Each row is a point. To make a cloud, some directions were put in groups of two or more. Within a group, all points are equally far from the middle, so they leave a hole (a ring in 2 directions, a hollow ball in 3). The other directions are filled evenly. Then the cloud was stretched, turned, moved and blurred a little. Count the holes, and give their numbers of directions, smallest first.

Cloud (21 x 3):
[[ 0.0  0.9 -1.8]
 [-2.0 -1.2 -5.1]
 [-2.4  0.0 -2.3]
 [-0.4  0.9  3.0]
 [ 2.3  1.8 -5.1]
 [-4.2  2.7 -0.1]
 [ 5.3 -3.7 -0.3]
 [-1.2 -3.5 -3.2]
 [ 0.6  2.7  2.9]
 [ 3.4 -4.2  1.6]
 [ 2.5  1.1 -4.5]
 [ 1.4  1.6  2.4]
 [-5.4  1.7  0.3]
 [-5.0 -3.0  1.2]
 [ 0.9  4.2  2.1]
 [-0.2 -0.4 -4.6]
 [-0.1 -4.9  1.1]
 [ 0.9 -4.6 -1.9]
 [ 1.3 -2.1  5.4]
 [ 3.5 -1.9 -2.3]
 [ 2.3  2.0  1.8]]
Holes: 0

Cloud (27 x 4):
[[-1.7 -4.1 -1.9 -1.6]
 [-4.4  0.5 -6.5 -2.3]
 [ 1.3 -3.6 -4.6 -2.9]
 [ 2.6  1.8 -0.4  4.6]
 [ 2.6 -2.7 -5.2 -2.0]
 [-1.0 -0.6 -1.2  3.5]
 [-4.0 -3.8 -5.1 -4.9]
 [ 3.2 -0.1  1.1 -3.8]
 [ 2.6  1.2 -2.7 -2.3]
 [ 0.6 -2.6 -1.5 -3.0]
 [-4.5 -3.3  0.0 -1.4]
 [-4.6  0.4 -3.6  0.0]
 [ 2.7  0.0  1.1 -2.5]
 [ 3.1  0.2 -1.5 -1.4]
 [ 1.2  2.3 -1.4 -4.1]
 [ 0.9 -0.3 -2.5 -4.0]
 [-2.5 -5.7 -0.2  1.5]
 [ 1.7 -5.5  0.2  1.9]
 [-4.5  2.4 -1.6  2.7]
 [ 4.2  0.7 -1.4 -4.4]
 [ 0.8 -1.1  0.2 -0.9]
 [-4.9 -1.3  0.4  0.5]
 [-1.2  1.5 -2.7 -3.3]
 [-4.5 -2.9  2.0  0.3]
 [-2.9  1.2 -6.6 -2.5]
 [-5.1  0.3  1.6  0.5]
 [-0.1  2.5  0.1 -0.5]]
Holes: 0

Cloud (52 x 6):
[[ 1.7  0.8  1.7  5.3 -1.4 -1.0]
 [-2.4 -3.8 -4.4  2.2 -0.2 -1.2]
 [ 5.1  1.9 -0.8  0.5  1.0  4.1]
 [-1.2  0.0  0.5 -1.5 -0.8  3.2]
 [ 2.7 -1.6 -3.5  3.4  1.0 -1.1]
 [-0.1 -1.5 -0.5 -3.2 -4.1  3.4]
 [-0.4 -1.3 -4.0  1.0 -2.6 -5.2]
 [-2.1 -4.6 -2.1  2.1 -1.9  0.0]
 [ 2.2 -8.5  1.1 -0.2 -4.4 -4.2]
 [-2.2 -0.1  0.3 -1.9 -3.4  1.5]
 [ 4.0  1.5 -2.9  0.7  2.6  2.0]
 [-1.7 -2.3 -4.6 -1.5 -2.4  4.2]
 [-2.8 -4.6  1.4 -3.2  1.2 -0.8]
 [-5.0 -0.5  2.6  2.6 -0.7 -2.7]
 [ 4.0 -2.3 -0.3 -1.3 -3.7  3.1]
 [ 1.6  1.4  2.9 -2.0  1.9 -1.5]
 [ 3.3 -4.6  1.0  2.9 -3.7  2.2]
 [-2.6  0.8 -0.1  1.4 -5.5 -3.4]
 [-4.5 -6.1  1.0  3.4 -0.7  0.1]
 [-1.7  2.7  1.4  2.4 -2.7 -2.6]
 [-3.0  2.0  2.6 -1.2  1.3  0.6]
 [-0.5 -2.0 -2.1  1.7  0.2  0.9]
 [ 2.2  2.0  4.9 -1.0  0.6  0.3]
 [-1.0  0.4  6.0  1.1 -4.9 -4.1]
 [ 3.7 -3.4 -1.0 -0.1  0.9  2.0]
 [-3.8 -5.8 -1.2  1.9  2.8 -1.3]
 [ 0.3 -0.9  4.5 -3.7 -4.6 -3.4]
 [-3.8 -1.1 -0.5 -1.4  0.6 -5.6]
 [-4.6 -1.8  3.3  2.5 -0.9 -2.4]
 [ 2.0 -4.1  4.2 -2.4 -3.5 -2.3]
 [ 4.8 -1.9  0.1 -1.4 -1.8 -3.4]
 [ 4.4 -2.3  7.6  4.6 -0.8  1.1]
 [ 1.9 -3.5  4.0  2.4  2.8 -4.0]
 [-6.0 -4.2 -0.6  0.5  0.8 -6.1]
 [-3.9 -1.1 -0.6  3.9 -6.3 -1.9]
 [ 3.2 -4.1  3.5 -3.0 -2.0  0.7]
 [ 6.8 -1.9 -2.6 -1.3 -3.7 -2.0]
 [ 2.7 -4.7 -2.8  5.1 -2.1 -2.3]
 [ 2.2  2.8  1.2 -1.3 -1.6  1.7]
 [ 1.5 -3.1 -0.8 -4.0 -4.2 -0.6]
 [-1.1 -1.4  1.6 -1.1  2.5  1.0]
 [ 2.6 -4.7 -0.4 -1.8  0.2 -0.4]
 [-1.3  1.7 -1.3 -3.5 -0.7 -1.8]
 [ 4.0 -1.4  2.6  2.0 -3.9  1.4]
 [-2.4 -1.9 -3.5  3.1 -1.5 -1.8]
 [ 1.9 -0.2  0.5 -4.6  1.1 -1.6]
 [ 2.6 -3.9  3.1  1.5 -1.4  3.3]
 [ 1.9  1.3  2.5  2.3 -1.9 -2.4]
 [ 0.6  1.3  2.2  1.3  3.5  0.4]
 [-1.1 -5.8  1.1  4.5 -4.0  1.6]
 [-2.9 -2.3 -2.0  6.8 -1.4  0.7]
 [ 1.3 -2.4 -1.5  0.8 -2.2  0.4]]
Holes: 0
